Each point is reached from the start by the listed moves, each made once or not at all, plus a little noise. Say if it took an odd or an even number of moves. Then give how often each move was made.
In the rows, 128 means zero.

Moves:
(1): [156  88]
(2): [169 155]
Start: [143 147]
Points:
[214 133] -> even (1, 1)
[169 108] -> odd (1, 0)
[184 175] -> odd (0, 1)

Moves:
(1): [122 128 147 142 117 131 121 123 133 109 136]
(2): [120 129 130  88 146 137 125  95 140 118 145]
(3): [106 138 132  49 185 178 153 153 141  85  99]
(4): [ 96 123 118 117 101 141 113 130  94  82 129]
(5): [ 83 178 126 156 118 142  78 105  44 120  92]
(6): [122 174 123 167 123 143 187  83 114 207 116]
(7): [ 80 108 145  88 198 141 161  91 109 125 101]
(8): [138 138 161 110  89  87 139 204 125 148 126]
Start: [131 135 171 119 137 124  90 154 140 134 144]
Points:
[ 28 165 188  65 214 157  67  57  50 115  99] -> odd (0, 1, 0, 0, 1, 0, 1, 0)
[ 17 190 182  32 167 211  40 123  53   7 104] -> odd (1, 1, 1, 1, 1, 0, 0, 0)
[125 181 166 156 133 139 147 109 126 213 131] -> odd (0, 0, 0, 0, 0, 1, 0, 0)
[ 85 112 188  78 211 137 124 115 120 132 116] -> odd (0, 0, 0, 0, 0, 0, 1, 0)

Moves:
(1): [126 108 136 131 149 135 133 108  95 153 148 115 140  94]
(2): [143 128 153 123  90 142 123 108  96 159  73 152 111 113]
(3): [142 138 125 142 127 111 109 116 148 115 112 118 150 125]
(4): [112 144  96 127 158 152 151 107 101  96 130 154 118 194]
(5): [153 139 118 130 128 129 123 122 109  77 142 127 113 137]
(6): [108 133 140 130 126 158 133 137 107 131 105  86 123 124]
(7): [128 106 145 140 112 127 103 125 114 154 127 105 126 130]
(8): [136 132 121 124 127 133 148 135 144 148 156  94 115 148]
(9): [108 140 121 151 140 143 133 140 150 116 130 123 116 120]
(10): [155 122 127 153  99 150 125 128  98 142 109 144 144 128]
(11): [118 121 109 106 129 114 202  97 146 114 115 125 136 116]
(12): [153 125 119 146 128 112 144 138 128 134 111 123 131 109]
Start: [140 142 146 113 122 113 126 109 111 101 129 114 114 120]
Points:
[142 150  92 161 117 147 205  63 116  89 106  80 123 180] -> odd (0, 0, 1, 1, 0, 0, 1, 1, 1, 1, 1, 0)
[240 130 162 163  37 136 126  98  29 150  80  90  87 115] -> even (0, 1, 0, 0, 1, 0, 1, 1, 0, 1, 0, 1)
[230 122 132 132  78 128 227  51  27 134  84  98 109  72] -> odd (1, 1, 0, 0, 1, 0, 0, 1, 0, 1, 1, 1)
[125 179  81 138 165 151 245  83  87   7  94  85  79 151] -> even (0, 0, 0, 1, 1, 1, 0, 0, 1, 0, 1, 1)
